Each row of a before or after table is a point. The points were changed in one or more steps. Then noise was added and the rows were shuffled. The steps act on columns, c1 being the first. Write out the steps. A step turns or swaps two columns, mirrors them in a line or flattens them onto one, adds a multiple of one to another, or multiplies or shifts one. Angles are multiples of 10 degrees, from the lower column toward the higher: turns from -170 to 170, lines from 10 to 170 but not 90. Use the fewest steps. Two steps may share a column if one is a turn and the other turns, adds or multiplies; they go together, in the order done. Otherwise the lowest column goes first.

Before (12 x 3):
[[-17 -31  25]
 [ 16 -24  18]
 [-25  31  31]
 [-23  33 -54]
 [-52  15 -48]
 [ 55 -19  15]
 [-43 -45 -37]
 [-47 -49 -95]
 [-39  19  30]
 [ 37  12  10]
 [-30   6 -24]
 [ 11  35   2]]
After, 12 rows:
[[ 31 -26  10]
 [-13  44  33]
 [-69   3 -98]
 [ 11  40  28]
 [ -8 -29  16]
 [-62   4 -40]
 [-22  50 -47]
 [-11  26 -24]
 [ 14  40 -53]
 [-38  -6  27]
 [ 34  15   4]
 [ 18 -55  16]]
Steps: turn c1 and c2 by -50 degrees

Before:
[[ 23   9   3  10 -20 -18  17 -13]
 [ 13 -38 -26  15  -1  -5 -14 -18]
 [ -4 -14 -16  13 -37 -49  21  17]
 [ -1 -12 -25  21 -23  21 -20   5]
 [-16 -35  65 -25  -7  -1 -24 -35]
 [ -1   9 -23   5  -5 -35  -4 -15]
 [ 32   2 -14  12  15  18 -27  18]
 [ 13  -6 -56  -7 -33   3  15  31]]
After, 8 rows:
[[-12 -14 -14  15 -37 -18  23  49]
 [-50  63 -35 -26  -8 -29 -23 -24]
 [ 38 -57  -6  -6 -35  28  15  18]
 [ 71   3   9  10 -22 -22  17   6]
 [ -4 -22  10   5  -5 -34  -4  17]
 [ 97 -15   2  13  14  26 -27  -2]
 [ 37 -25 -38  16   0 -18 -13  -7]
 [ -3 -25 -10  21 -22  17 -18 -14]]
Steps: multiply c1 by 3; swap c2 and c3; turn c6 and c8 by -50 degrees

Before, 13 rows:
[[ 10   8  13   1  -6  32 -10  -7  -3 -15  23  11   0  12]
 [  6  -9  12 -19   5  -7  18   9 -14 -12  -5  -8  14   3]
 [  5  -8   0  -4 -18  -9 -11   4 -13 -12 -17  -5  -1  -7]
 [ 11  -7  11   2  -1 -10   8   6 -19  -2 -19  11   7  26]
 [  1   3  -4  -6 -12   5   6   4  -6 -19 -13  20  17  -2]
 [-13  -3   6 -16  -7  -1  12   8 -11 -14 -15  16 -34  -6]
 [-14  -1   9   4 -35  -4  11  15  -3  -6 -12   3   1  11]
 [-11 -10   1   9   1  12   7   4 -13 -13 -20  -4   0  -5]
 [  3  -4   5  -6   5 -11   9  -8  48 -17 -10  13   8  14]
 [ 10  -6  -7   6 -38  10  20  -2 -15 -12 -16  -2  -8  -5]
 [ -4   1  -6 -37   0   4   4   8   5  -4 -18   2   0  46]
 [  3  32  -8  -4  -5 -10  11   2  24  73  25  14  13  20]
 [ -2  -7  -6   0   3   0   0 -14  -9 -19  19   9  13  24]]
After:
[[-11   1  10   6 -33  -4 -38 -19  -5  -9   2   8   1  10]
 [ 10  -7  -6   5 -36  11 -30  -7 -16 -15  19  -5 -11  -5]
 [ -2  -8  -5  -2   3   1 -52  23 -10 -25  -7  24  12  24]
 [  4  -7   2  -5 -17 -10 -60 -10 -13 -16  13 -13  -1  -7]
 [  9   6  14  -1  -7  34 -60  19  -2 -22 -18  30   0  12]
 [ 10  -8  11   2   0 -12 -41 -14 -20  -3  13  34   8  24]
 [-12  -8   0   9   4  12 -44 -12 -13 -16  19 -14   1  -4]
 [  2  -4   6  -4   6 -12 -43   4  47 -22  12  41   6  13]
 [  9  -9  11 -19   2  -6 -31 -12 -17 -14   1 -23  13   2]
 [  1   3  -3  -5 -11   4 -41 -10  -3 -24   9  61  20   0]
 [  3  32  -9  -3  -4 -12 -40  11  27  94 -23  40  13  19]
 [ -3  -1  -3 -36  -1   4 -47 -17   5  -8  13   7  -1  44]
 [-15  -3   4 -18  -4   0 -40 -15 -11 -17   9  48 -35  -4]]
Steps: shift c7 by -50; turn c8 and c11 by -150 degrees; multiply c10 by 1.3; multiply c12 by 3

Before:
[[ 20 -61  28 -23  -7 -52  38  30   2 -44  -5  14  11  32  -2   0  -4 -15
   35  14 -39  38  28 -57   3 -21  14 -22  62 -21  16  10]
 [ -1  32  61  -6 -12  27 -27  12  23 -62 -60 -28  44 -12  41  11  26   0
  -20   5 -70 -25 -28  13   4  18  31 -21 -27 -57 -11  35]
 [ 11 -13  19   0  28  -2 -24  19 -24 -15  65 -37 -31 -24 -32  -8   9 -16
   27 -60 -16  -7  20  -3  10 -16 -26  22 -58 -47   6 -25]
 [-12   5 -34  30   3   4 -43  -7  -7  24  16   5 -14  43 -16 -19  28 -27
  -59 -13 -26 -19 -47 -31 -22 -28 -21  56 -11   6 -47  40]
 [ 27  -1  10 -58   6 -21   9  33 -20 -19  -1   5 -22 -15 -35  29  46  49
   39  13  36 -13  -7   9   7   3 -30   8 -59   0   6 -12]
 [-30  20  12  10 -18  38 -20  -5  10   7 -21 -45 -15  25 -20   5  -2 -67
   -7  32 -32  20  11 -17  17   4  20  51   5  26  55  -2]
 [  8  30  -4  21 -35  47 -20 -18   0 -45  33  49   7 -22 -59   8 -61 -14
   16 -17 -31  -1   5   6  -5  46  76  11  12  25  -3 -50]
 [ 18  13  23   5  21  13 -26  -9 -17  15  32  19  17  34 -29 -16  11 -47
   23  34 -29  69  26  21  10   9 -20 -16  -6  24  -5  49]
 [-53  -2  32  19  37 -21  54   1  -2 -31  95  63 -10  45  39  -1  25 -20
  -30 -32 -18  12 -38  -4 -64  35 -12  31 -41   6 -11 -10]
 [ 14  15   8 -58  25 -12  -3 -60  -3 -33  14   8 -17 -13 -18 -60  28 -15
   27   5 -29  15  25 -31  21  11  12  43 -24  15   4  30]]
After:
[[ 11  12   5 -61  26  -5  17 -67 -12 -36  12   9 -19 -10 -10 -57  28 -10
   32   6 -24 -10  26 -29  20 -23   0  45 -26  25 -20  27]
 [ 29   0   4 -63   4 -28  -6  30 -27 -19  -1   9 -21 -15  -3  34  45  47
   43  14  35  20  -1  11  -1 -37  20   7 -56 -19  21 -12]
 [-51   1  35  22  36 -29  37  -6   1 -33 100  61 -14  42 -37   2  25 -14
  -30 -33 -26  46 -35  -5 -66  40   7  32 -35   2 -12  -6]
 [ 16  13  28   2  23  17  45 -12 -17  14  32  16  14  34  -5 -16  13 -46
   23  29 -26 -57  26  22  15 -28  28 -16  -3  13 -12  50]
 [  1  33  61  -4 -12  42 -41  13  22 -63 -60 -29  49 -10 -14   9  24  -4
  -19   4 -69 -10 -25  10   8  46 -63 -20 -27 -20  -4  35]
 [ 10  38  -3  20 -32  58 -13 -21  -1 -48  36  42   5 -22 -48   5 -60 -16
   23 -21 -27 -15  -4   9   0 -61 -42  11  18  67   2 -47]
 [-28  17   6  15 -20  49   2  -5  11   5 -20 -40 -16  31  -7   0  -5 -71
   -5  29 -33 -31   8 -12  20 -22   8  58   8  28  56  -3]
 [-13   9 -34  30   0   5 -36  -2  -4  25  16   1 -17  44  31 -21  33 -26
  -59 -12 -27 -28 -43 -31 -28 -14  16  55  -7  -9 -60  38]
 [  7 -13  24   6  28  -2 -21  17 -27 -16  68 -39 -34 -22  18  -8   8 -17
   28 -62 -15 -16  19  -5   8 -31 -11  16 -62 -51   5 -23]
 [ 21 -61  32 -28 -13 -71  56  28   8 -44  -4  14  17  33  23   3  -3 -14
   36  12 -44  10  32 -63  -1  -2 -21 -25  65 -14  20  13]]
Steps: multiply c6 by 1.3; mirror c7 and c22 in the line at 30 degrees; turn c15 and c26 by 90 degrees; add 0.5 times c16 to c31; mirror c27 and c30 in the line at 70 degrees
